Each row is a point. To make a cloud, some directions were put in groups of two or more. Within a group, all points are equally far from the middle, so they leave a hole (a ring in 2 directions, a hollow ball in 3). The other directions are filled evenly. Then the cloud was stretched, turned, moved and blurred a little. Count the holes, and give their numbers of directions, smallest first.

Cloud:
-30 68 -43
28 -34 41
28 -26 51
-9 30 55
-18 -42 -49
33 -9 -17
-14 -32 -10
26 -15 -42
-77 -5 27
26 36 -34
-39 23 -13
-69 17 -6
27 -26 75
-41 63 23
-50 -24 -10
-66 59 -37
0 -21 -17
60 -24 11
-23 -36 -17
Holes: 0

Cloud:
17 -12 -28 5
-24 46 -35 -32
3 -14 -17 -92
-16 -1 1 -87
-7 -14 94 -43
-36 7 -7 18
3 -1 51 -25
-43 28 -22 -13
-71 -21 29 35
38 42 -1 33
-27 14 4 18
-29 -21 -59 20
-50 -6 8 -42
-6 52 66 -5
-46 -51 -14 -4
-7 -5 64 -37
-32 -13 18 -90
-67 -10 37 -37
-35 22 -41 61
9 -15 -44 -90
57 -14 -9 -55
-5 2 6 14
47 18 5 -21
-28 -1 9 -93
-1 58 37 7
-32 29 48 -38
-27 62 -22 -34
-34 21 -23 -60
4 32 -22 5
-54 47 -6 -34
Holes: 0

Cloud, 50 rows:
-10 -86 -28 -16 29 -14
-12 -35 92 -21 45 13
23 9 4 -91 51 -7
-9 57 13 -4 9 3
-13 -78 23 14 8 -40
32 13 27 -29 41 -52
16 -7 -1 -88 17 11
-40 33 -41 -31 88 -31
10 41 1 -2 -22 -21
-40 30 28 35 -16 -18
-75 43 4 -35 0 -21
30 -57 66 -59 -25 25
-14 20 42 -31 -20 -31
9 51 -8 19 35 3
57 29 -15 -28 5 28
-45 47 -2 12 12 17
18 -16 -2 6 7 -43
-67 42 -10 -15 23 -35
-37 -7 27 4 -55 36
14 21 17 -64 -53 3
-60 -34 -24 61 3 -19
-30 73 -18 34 -21 38
18 18 8 31 7 -25
-74 29 37 -5 -21 33
10 34 23 -10 38 26
-40 -41 52 -5 46 -20
0 14 24 -84 47 -3
-16 -26 -18 -12 -6 -23
15 -95 24 -44 38 -26
-37 13 73 -12 -21 -15
-26 -44 46 -36 45 -44
-56 -39 57 46 -12 -33
-15 33 27 18 -21 -48
18 12 14 0 2 -64
-25 -56 56 -36 35 -53
-26 -20 -6 11 -37 41
-32 -19 -3 -54 -21 14
4 33 -38 25 6 -2
78 -2 -19 -16 49 18
-39 -5 2 -70 -12 -86
35 -79 33 -36 37 25
-71 9 -14 -40 8 -25
-26 -20 41 49 13 -10
-10 -50 14 -65 -11 -44
-10 28 28 -22 31 -59
-79 36 -8 -47 50 -41
22 -19 30 -27 44 42
9 -5 17 -69 48 -32
55 -43 22 20 -37 5
38 -17 44 -35 5 14
Holes: 0

Cloud:
-30 60 -4 30 -18 -4 25 10
-3 -8 10 27 -37 17 -17 -25
43 2 -46 2 -32 -59 16 23
11 8 -73 46 5 52 12 75
23 2 -10 -31 13 57 -14 22
40 34 12 21 -43 14 24 10
-15 -38 58 -9 26 -7 59 -33
71 13 -3 -6 -24 24 -15 24
36 40 39 20 -25 -12 -10 38
-27 -22 -44 -20 19 -38 -38 8
49 -35 3 47 46 30 -30 47
-22 -12 -19 6 -17 49 -27 59
22 2 0 47 4 -5 -55 -29
-3 18 26 23 47 -23 34 17
-72 8 -27 24 28 41 -8 7
-12 50 -23 -31 10 -60 -12 7
-30 -19 57 2 23 -33 -3 23
-43 33 -10 15 -5 -10 -14 -52
-14 28 -22 65 -14 31 -15 35
-9 21 -52 -4 26 50 25 -5
1 -70 -19 52 -3 -7 -20 -9
-24 -60 17 6 -12 49 19 8
35 -67 -19 41 20 73 16 6
9 40 -16 -35 -2 -53 -7 -8
-14 33 -29 26 50 -20 -50 -3
9 -6 28 -8 30 -5 -26 60
9 14 0 -42 36 -28 38 30
41 -41 -64 3 -6 24 25 44
43 43 4 53 -42 -2 -28 58
47 -7 -12 41 -37 -39 56 -12
54 6 13 26 4 -11 49 57
21 20 -50 51 -7 17 -78 56
19 -36 7 1 -39 -51 -25 16
-12 53 34 2 -4 3 24 -13
61 -33 -4 69 -48 -46 -10 -5
-16 0 -77 44 17 17 20 1
-16 -1 24 15 -36 1 -47 33
-17 -3 -29 5 52 -35 -13 -51
20 -32 33 7 -4 33 60 61
-45 11 -26 -3 49 60 -41 18
-30 -19 42 -10 25 4 77 -37
-3 52 -41 39 -39 -5 43 32
3 4 14 33 -38 21 -36 47
-4 -40 -73 18 -12 53 -10 15
0 -19 31 -17 -30 -65 -14 -46
26 12 15 36 24 -8 60 19
7 -11 -44 7 4 51 -56 17
-15 -24 5 -5 -14 40 -7 -21
1 30 -56 19 20 -58 -28 -36
-8 -22 62 0 18 -33 -9 -32
38 17 0 10 -11 19 87 38
21 8 -52 7 -26 -30 61 11
17 33 -33 21 53 67 -22 -5
37 -6 -67 21 1 -20 -2 54
32 -22 -12 60 -68 36 -9 35
-25 29 27 32 -32 -3 2 -10
-30 -22 -74 60 -16 35 -27 10
-39 -20 -24 18 2 23 24 -47
34 32 -83 24 8 -42 -40 16
-13 -55 -6 -8 -33 -16 47 -41
-31 2 17 -15 54 -7 -39 48
28 28 -95 33 -37 13 21 -1
9 -60 2 22 -48 -31 11 19
65 14 12 -14 31 -18 36 -10
4 32 -9 -41 46 -14 -11 40
16 -8 -68 24 32 -13 -63 6
21 -59 -51 26 -19 -7 19 -49
-11 -13 -28 17 -30 36 -50 47
-5 -52 0 52 -9 -20 -10 11
61 -45 -31 30 -52 10 48 -6
-23 -52 -39 26 30 62 2 3
-41 -76 4 19 -15 17 9 -3
35 66 16 11 -16 19 34 38
9 -45 -27 27 -66 33 -4 30
34 -40 -14 30 -64 12 43 -4
9 24 -84 21 7 40 29 31
Holes: 2 (2, 4)
